Every row gives one point. Each copy is the shape, with its points in the same order, turned, moved and blurred by noise. Is it also mirrored, or only turned?

Shape (7 x 2)
[[-55 -31]
 [ 80  32]
 [  3 -44]
 [ 45  16]
 [ 42 -37]
 [-32  43]
 [  4 -47]]
Copy 1 (7 x 2)
[[ 14  69]
 [-44 -74]
 [-48  33]
 [-27 -40]
 [-59   6]
 [ 47  -1]
 [-45  36]]
Copy 1 is: only turned
Copy 2 (7 x 2)
[[-24  47]
 [ 40 -84]
 [ 29  16]
 [ 25 -48]
 [ 61 -18]
 [-55 -21]
 [ 28  32]]
Copy 2 is: mirrored
Copy 3 (7 x 2)
[[-68  35]
 [ 56 -49]
 [-48 -17]
 [ 23 -27]
 [-23 -48]
 [  7  48]
 [-50 -23]]
Copy 3 is: only turned

Shape (9 x 4)
[[  -2   27    0   71]
 [  30   21   36  -43]
 [ -47  -19   45   -3]
 [ -24   -2   -6  -20]
 [ -69  103  -14   34]
 [  28   12  -65  -15]
 [  13    8   12   41]
 [  -1  -64 -112  -26]
 [  34   23   27    5]]
Copy 1 (9 x 4)
[[-72   5 -30  -8]
 [  6  42  45  37]
 [  7 -20  29 -39]
 [ 22   6  -9   2]
 [-42  80 -49 -77]
 [  6  28 -60  55]
 [-50   1  -3  12]
 [ 60 -39 -98  60]
 [-35  29  20  32]]
Copy 1 is: only turned
Copy 2 (9 x 4)
[[  41   -9   29   88]
 [ -23   13    7  -17]
 [  30  -42   29  -26]
 [  39    3   -3   -3]
 [  91   44   98   44]
 [  36   50  -49   27]
 [   5  -17   11   43]
 [  86   12 -102   10]
 [ -26    7   16   22]]
Copy 2 is: mirrored

Shape (12 x 6)
[[  6  98  36 -13   6  63]
 [ 40  41 -19   3 -15  61]
 [ 33 -93 -67  -8 -29 -62]
 [ 23 -14  -5 -25  58  15]
 [  0  68  -5 -13  -7 -26]
 [ 48  57  23  -6  50  12]
 [-20 -70 -20  46 -16 -29]
 [ 33  27  61 -54  20  22]
 [-80 -59 -47 -10 -11 -53]
 [-10  21  -3  13  31 -13]
 [-55 -72 -11 -11 -12 -41]
 [-58 -50 -44 -45  32 -23]]
Copy 1 (12 x 6)
[[  48   70   -2   41  -70   -3]
 [  43   25  -36   33  -36  -61]
 [ -21 -117    6  -39   52  -70]
 [   1  -48  -57   40  -18   18]
 [   2    9   41   39  -29  -21]
 [ -10   36  -40   39  -72    5]
 [  -3  -39  -13   -6   88  -15]
 [  17   -4  -29   -3  -68   44]
 [  17  -75   44   39   86   -6]
 [ -10    1    4   50   10  -11]
 [  27  -70   14    4   75   15]
 [  25 -105   22   67   37   15]]
Copy 1 is: only turned
Copy 2 (12 x 6)
[[   1  -19   81   65  -29   38]
 [  40   40   50   45    9   42]
 [  45   67 -105  -22   69  -16]
 [   0   41   -8   73   19  -30]
 [  24  -44   12   12    8    5]
 [  32   -4   24   94  -12  -16]
 [  22   71  -49  -39   -2  -34]
 [ -23   -1   -7   88  -25   30]
 [ -30   28  -57  -67   46  -55]
 [  11    6    8   23   -4  -41]
 [ -32   48  -72  -41   15  -33]
 [ -52   38  -43   -7   63  -54]]
Copy 2 is: only turned
Copy 3 (12 x 6)
[[ 54  58 -17 -56  63 -88]
 [ 32  66  -3 -82  -5 -32]
 [-63 -17  55  -6 -76  54]
 [-22  -2 -49 -23  -8 -28]
 [ 33  -5  41 -27  29 -52]
 [ 43   8 -38 -29  -4 -71]
 [-23  20  29  14  -1  76]
 [ -1  49 -23   2  11 -98]
 [-70 -27  57   4  49  60]
 [ 19 -10  -9 -13  23  -6]
 [-73   4  31  24  29  51]
 [-81 -38  -1 -24  33  24]]
Copy 3 is: mirrored
Copy 4 (12 x 6)
[[-43 -54 -71  -2 -51 -10]
 [  8 -34 -50 -40  -2 -51]
 [ 73  69  57 -13  83 -37]
 [ 31 -14  13 -30   5  30]
 [  4   6 -41  46  13 -18]
 [ 41 -38 -35   9 -38  10]
 [ -8  31  89  -6  45 -65]
 [  0  13 -24 -29 -63  41]
 [-37  38  67  19 107  -6]
 [  8 -27   8  22   9  -8]
 [-19  53  81   5  69  -2]
 [ -7  19  43 -11  86  47]]
Copy 4 is: only turned

Shape (14 x 9)
[[  30  -59   -1  -25  -20  -20  -16  -52   31]
 [  25    8   27  -10   17    4  -37   -7  -32]
 [ -46   46   59   54    4  -32   30  -21  -48]
 [  49  -29    3    5   -2   45   -8   32  -12]
 [  45   -9  -32  -52   37  -25  -24  -13  -27]
 [ -36  -26   15  -38    1   93   54    8   43]
 [  -6   12   42   46   55  -61   36  -12  -37]
 [   2   12    6  -13   -4   12  -16   14   19]
 [ -16   -8   -6  -10    2   64   30    9   60]
 [ -26  -15   31  -37   -4    6  -14   50    2]
 [  -5    4   43   54   23 -104   30   10  -68]
 [  -9   -7  -23   -3    9   52   -1   10   88]
 [ -45    4  -30  -13  -50   61   45   21   21]
 [  14   34   37  -13  -17   17   61   14   35]]
Copy 1 (14 x 9)
[[  4 -20 -45 -41  -7   0  54  34  17]
 [  9  -4  11   0   9   8 -10  14 -48]
 [ 22  -6  17  97  26  -5 -43 -19  32]
 [-49   5  29 -37  -3  32  -1  -3 -24]
 [ 27  17 -23 -50  12 -15  12 -28 -56]
 [-36  61   0  12   4 121  53  -1  16]
 [ 19  41  10  48  16 -53 -36 -18  32]
 [ -7   5  -4  14 -33  38  12  -7 -25]
 [-20  39   8   1 -39  89  44 -12  16]
 [-48  21 -26  37 -14  33  19  -6 -42]
 [ -9   8  -8  65  28 -90 -52 -39  23]
 [-12  29  15  -7 -77  71  65  -7   7]
 [-36   1  -6  25 -12 106  49 -60  16]
 [-12  25 -25  13 -30  76 -37 -14  30]]
Copy 1 is: only turned
Copy 2 (14 x 9)
[[-14  -2 -48  67   1   6   1 -21  38]
 [-15 -38 -32 -25   6 -19 -10   6  -6]
 [-22  19 -16 -63  48  53 -35 -29 -67]
 [-14   2  16  -7 -14 -67   0 -12  26]
 [-16 -31 -56  17 -62 -21  12   8 -15]
 [ -8 -25  90  19 -13  15  19 -86  36]
 [  2  38 -55 -64  11  27   4 -39 -57]
 [  6 -18  20  17   6  -6   6   3 -12]
 [ 25  -1  70  27  -5   7  10 -50  21]
 [-34 -25  31   3  21 -10  51  -5 -20]
 [-40  64 -75 -61  30  17   9 -12 -82]
 [ 53   2  65  44 -12   9  18 -18  31]
 [-30   8  99  41 -14  15 -15 -40  -8]
 [ 20  -5  39  22  24 -16 -10 -73 -46]]
Copy 2 is: mirrored
